Rows are points. Examples show where two turns around zero, p and q, send a point. Write where each new point lands after one turn and then the other. Backwards means that the second turn is done in reverse. Each puzzle has new turns, and all numbers are rounded.

Turn p:
[-1.31  0.17  0.00] => [-1.19  0.12  0.55]
[-0.91 -0.05 -1.68] => [-1.44  0.60 -1.11]
[2.77 0.94 2.03] => [3.40 0.12 1.05]
[-0.56 -1.06 -0.35] => [-0.78 -0.85 -0.49]
Turn q:
[-0.24  1.40  1.00] => [-0.83  1.41  0.57]
[-0.52 -0.33 -0.61] => [-0.24 -0.56 -0.62]
[ 0.55 -1.16  0.06] => [ 0.77 -0.93  0.44]
[-0.17 -0.87  1.90] => [-0.47 -0.56  1.96]
[-1.69 -1.68 -1.05] => [-0.89 -2.24 -0.98]
[ 2.07  2.63 -1.30] => [ 1.66  2.87 -1.38]
Where do these land?
p, then q backwards: [0.24 0.17 1.09] => [ 0.70 -0.61  0.64]
q, then p: [ 2.49  2.03 -2.00] => [ 1.88  2.90 -1.55]
p, then q: [-1.47 -0.36  0.23] => [-1.30 -0.72  0.38]
p, then q: [ 0.46 -1.55 -0.25] => [ 0.71 -1.35 -0.59]
p, then q backwards: [-1.72 -0.30  0.93] => [-1.13 -0.64  1.49]

Turn p:
[-0.34  2.46  0.96 -1.26] => [ 1.39  1.41  0.15 -2.18]
[ 1.36 -0.84 -0.93 -0.16] => [ 0.26 -0.85 -1.29  1.00]
[-1.18 -0.17  2.94 -0.10] => [ 0.49 -0.65  2.80 -1.26]
[ 0.31 -1.17 -1.26  2.05] => [-1.14  0.09 -0.14  2.43]
[-0.15 -0.28 -1.70 -0.54] => [-0.98 -0.01 -1.52 -0.01]
Turn q:
[ 1.33 -1.28 -0.59 -0.85] => [ 0.56 -0.89  0.39 -1.79]
[-1.00 -0.25  1.20  2.67] => [-0.79 -1.30  0.29  2.69]
[-0.19 -1.26 -1.17 -0.11] => [-0.36 -1.07 -0.89 -0.97]
[ 0.94  0.15 -1.20 -0.32] => [ 1.15 -0.10 -0.61 -0.86]
[-1.08  2.64  1.76 -1.39] => [-0.56  3.36  0.83  0.94]
Where do these land?
p, then q: [-1.81 -0.06 -0.99 -1.87] => [-1.54  1.24 -1.19 -1.56]
q, then p: [ 0.40 -0.06 -2.19 -1.81] => [ 0.29 -0.27 -2.50 -1.36]
q, then p backwards: [-0.79 -1.49  1.18  1.73] => [-0.25 -2.55  0.03  0.82]
q, then p backwards: [1.17 1.47 0.63 1.59] => [1.87 0.14 0.91 1.46]
p, then q backwards: [1.04 0.14 1.36 0.35] => [1.52 0.44 0.36 0.66]

Turn p:
[-0.46  1.23 -0.88 -0.01] => [-0.17  0.76 -1.37  0.10]
[-0.06 -0.19 -1.68 -1.94] => [-0.40 -0.29 -1.21 -2.22]
[-0.05  2.02  2.19  0.71] => [-0.52  2.28  1.03  1.69]
[ 1.53 -2.55  0.80  1.77] => [ 1.97 -2.01  2.03  0.77]
[-0.96 -0.52 -0.43 -0.53] => [-0.87 -0.75 -0.46 -0.35]
Turn q:
[2.74 1.36 1.99 0.73] => [2.73 1.99 0.93 1.26]
[-0.08 -1.72  0.07  0.88] => [-0.49 -1.19  0.15  1.43]
[-0.85  0.72 -0.36  0.86] => [-0.88  0.79 -0.84  0.13]
[-2.34 -0.52  0.27 -1.21] => [-2.13 -0.51  0.98 -1.23]
[ 0.54  0.16 -1.97 -1.26] => [ 0.78 -1.08 -1.22 -1.59]
Where do these land?
p, then q: [-2.40  1.90 -0.29  0.35] => [-1.90  0.60 -2.36 -0.16]
p, then q: [ 0.96  2.13 -0.77 -0.53] => [ 1.08  1.11 -1.23 -1.55]
q, then p: [ 0.67 -3.37 -0.32 -1.02] => [ 0.39 -2.80  2.23  0.07]
p, then q: [ 0.69 -1.85  0.55 -0.15] => [ 0.32 -0.74  1.79  0.60]
p, then q: [-0.29  1.01 -0.82  1.23] => [ 0.38  0.09 -1.70  0.49]
q, then p: [0.37 0.18 1.65 0.13] => [0.12 1.10 0.87 0.96]

Turn p:
[ 1.98  0.19 -2.33  0.39 -0.96  1.41] => [ 1.16  0.04 -2.48 -1.03 -1.97 -0.11]
[ 0.10  2.12  1.32  0.23  0.44 -1.50] => [-2.43  0.67 -0.44  0.94  1.13  0.21]
[ 1.57 -0.06 -0.46  0.69 -1.68  0.48] => [ 0.17  0.44 -1.00  0.32 -2.21  0.03]
[ 1.49  2.02  1.99 -1.06 -0.56 -2.59] => [-3.88  0.61 -0.14  1.03 -0.11 -1.36]
[-1.89 -2.14  1.18 -0.89  1.38 -0.79] => [ 0.81 -0.69  2.80  0.34  1.72 -0.89]
[-0.82 -1.69 -1.32  0.08  0.90  0.14] => [ 2.05 -1.06  0.25 -0.12  0.71 -0.46]
[-1.26 -0.27  0.67 -1.51  0.92  1.59] => [ 0.32  0.18  1.60 -2.02  0.90  0.44]
[-2.27 -0.62 -0.66 -0.44 -0.70  0.14] => [ 0.59 -1.91  1.13 -0.26  0.17  1.14]
[ 1.10  0.44 -0.39  2.51  0.25  1.13] => [ 1.22  1.72 -1.72  0.79 -0.34  1.01]
Turn q:
[ 0.93  0.06 -2.26  0.49 -0.05  0.34] => [ 1.44 -1.36 -1.02  0.48  0.70  0.80]
[-1.30 -1.21  0.58  1.40 -0.23  0.24] => [-0.38 -0.60  2.21  0.12  0.35 -0.15]
[ 1.80 -1.84 -0.98 -1.83 -2.75  1.27] => [ 2.20 -1.31 -0.38 -0.33 -3.53  0.94]
[-0.86  1.90  0.90 -0.93 -0.50 -1.08] => [-0.85  1.49 -0.81  0.98 -0.33 -1.67]
[ 0.01 -1.41 -0.52 -1.63  0.30 -0.83] => [ 0.15 -0.95 -0.60 -1.71 -0.78 -0.94]
[-0.90  2.83  1.18  1.11  2.02  1.31] => [-2.65  1.56 -0.42  1.53  1.94  1.22]
[ 0.32 -0.32  1.11  1.39  1.22 -1.25] => [ 0.09  1.19  1.02 -1.08  1.66 -0.19]
Where do these land?
q, then p: [-0.24  1.29  1.66 -0.55  1.30  1.13] => [-0.24 -0.82  0.05 -0.86  0.98  2.31]
p, then q: [ 0.41 -0.50  0.92  1.59  1.32 -1.58] => [0.25 0.83 0.36 0.35 2.64 0.20]
p, then q: [-0.62  2.29 -0.04 -2.85  0.59  0.38] => [-2.61 -1.47 -0.84 -1.09 -1.11 -1.47]
p, then q: [ 0.99 -0.03  0.72  0.04 -2.82  0.57] => [ 0.64  0.10  1.11  2.14 -1.80 -0.55]
p, then q backwards: [ 1.39 -1.08  0.12  0.93  1.26 -0.05] => [ 0.50  1.17  0.09  0.27 -0.94 -1.73]
q, then p: [-1.18 -0.85 -3.11  1.79  0.52 -0.78] => [ 2.21  0.97  0.70  1.01  1.18 -2.68]
p, then q: [-0.76 -1.12 -0.27 -0.94 -2.16  0.33] => [ 0.63  0.26  1.54 -0.32 -2.15 -0.02]
